Each row is a point. Examples show where two turns around zero, p and q, send a point. Write where each new point lands after one turn and then the other. Backwards means that the second turn is done in reverse. Each puzzle has new turns, and all numbers are rounded.

Turn p:
[-2.2  0.4] => [-1.9  1.2]
[-6.3  0.8] => [-5.6  3.0]
[3.4 1.2] => [ 3.6 -0.1]
[ 5.1 -2.4] => [ 3.9 -4.1]
Turn q:
[-2.0  2.5] => [-2.2  2.4]
[ 5.1 -3.3] => [ 5.3 -2.9]
[-2.0 -3.9] => [-1.7 -4.0]
[-1.1  4.7] => [-1.4  4.6]
Where do these land?
q, then p backwards: [-0.3  4.7] => [-2.3  4.1]
p, then q: [4.0 2.9] => [4.7 1.6]
p, then q: [-3.6 -3.5] => [-4.5 -2.3]
p, then q: [ 0.0 -4.1] => [-1.2 -3.9]

Turn p:
[ 1.5 -4.2 -4.8  1.7] => [ 3.7 -1.8 -5.2  1.2]
[ 5.8  3.0 -0.8  0.2] => [ 5.1  2.6  2.2 -2.2]
[-2.1  3.2 -5.1 -2.1] => [-1.3  5.2 -3.8 -1.3]
[-3.0 -1.7  4.4  2.5] => [-2.9 -3.1  2.5  3.6]
[-2.1 -0.3  6.3 -2.4] => [-4.6 -2.9  4.3 -1.4]
Turn q:
[-5.2  1.4  3.4 -2.2] => [-3.6  4.9  2.5 -1.5]
[ 1.3 -2.7 -5.0  8.0] => [ 1.2 -3.9 -4.0  8.1]
[ 1.3 -1.6  4.6  1.5] => [-0.8 -2.0  4.7  0.9]
[-0.5 -1.4  0.5 -3.6] => [-1.9 -0.3 -0.1 -3.4]
[ 3.8  3.2 -2.0 -6.4] => [ 4.2  0.4 -1.8 -6.9]
[-0.6  1.2 -1.5  2.8] => [ 1.1  0.9 -1.1  2.9]
Where do these land?
q, then p: [ 2.3  5.6 -0.3 -2.7] => [ 2.9  1.9  2.4 -5.1]
p, then q: [-4.0  0.6  4.5 -4.6] => [-6.3  4.0  0.9 -1.5]
q, then p: [ 7.0 -1.7  1.0  6.2] => [ 5.4 -7.2  1.2  2.9]
p, then q: [ 3.1 -1.7 -0.6 -0.8] => [ 0.7 -2.8 -0.5 -2.2]
p, then q: [-4.2 -3.1  3.5  0.6] => [-5.4 -0.2 -0.2  3.2]
q, then p: [-0.8  0.2 -2.4 -2.1] => [-0.1  1.9 -2.2 -1.5]
q, then p: [-3.4  0.2 -5.6  3.5] => [ 2.6  4.2 -3.4  4.3]
